Rows are points. Each copy is the shape, with its points in the same order, turned, moved and blurred by noise. Say if it was mirrored as well.

Shape (7 x 3):
[[-47  10 -11]
 [-11  70   1]
 [ 41  38  51]
 [  3 -43  29]
 [ -7   1   4]
 [ 50  -3 -47]
 [ 24   4  12]]
Copy 1:
[[-40   9 -36]
 [ 17  35 -65]
 [ 60  26 -13]
 [ -9  -6  39]
 [ -5   3  -7]
 [ 25 -68 -41]
 [ 22  -7  -9]]
Copy 1 is: only turned
Copy 2:
[[-21  10 -42]
 [-49  69  -9]
 [-46  37  61]
 [ -1 -40  14]
 [ -8  11   2]
 [ 54  38  13]
 [ -1  16  21]]
Copy 2 is: only turned
Copy 3 (7 x 3):
[[-28 -21  -3]
 [-10 -16  66]
 [ 15  67  54]
 [ 12  46 -29]
 [  2   9   6]
 [ 67 -22   0]
 [ 25  31  25]]
Copy 3 is: mirrored
Copy 4, 7 rows:
[[-29 -16  22]
 [ 24  23  51]
 [ 52  52 -22]
 [-17  -3 -61]
 [ -1  -2  -8]
 [ 60 -57 -16]
 [ 26   0 -24]]
Copy 4 is: mirrored

Shape, 9 rows:
[[ 11  27  28 -16]
 [ -5  27   4  25]
 [ 32  17  37  14]
 [ 51  15 -57  28]
 [ 33 -21 -31 -58]
 [ 32  51 -57   1]
 [ 10 -46  44   6]
 [-53 -41  26  26]
 [  5  11  20  20]]
Copy 1 (9 x 4):
[[ -3   9  26  29]
 [  6  28 -18  38]
 [ 28  -4  14  44]
 [ 67  51 -23 -15]
 [  7   5  18 -63]
 [ 36  83  -1 -10]
 [  5 -53 -14  18]
 [-40 -34 -61  28]
 [  8   6 -12  36]]
Copy 1 is: only turned
Copy 2:
[[-36 -17   6   7]
 [-39   4  -4  36]
 [-25 -35 -22  26]
 [-40  31 -87   4]
 [ 12  12 -27 -64]
 [-71  32 -50 -15]
 [ 36 -30  -7  15]
 [ 42  23  27  67]
 [-13 -19 -15  23]]
Copy 2 is: mirrored
Copy 3 (9 x 4):
[[-25   3   7 -37]
 [-13   6 -16  15]
 [-19   8 -33 -45]
 [ 52  66 -27   0]
 [ 46  32  57 -40]
 [ 17  77   6  11]
 [ 25 -45 -16 -44]
 [  9 -64   6  30]
 [-10   6 -19  -6]]
Copy 3 is: mirrored
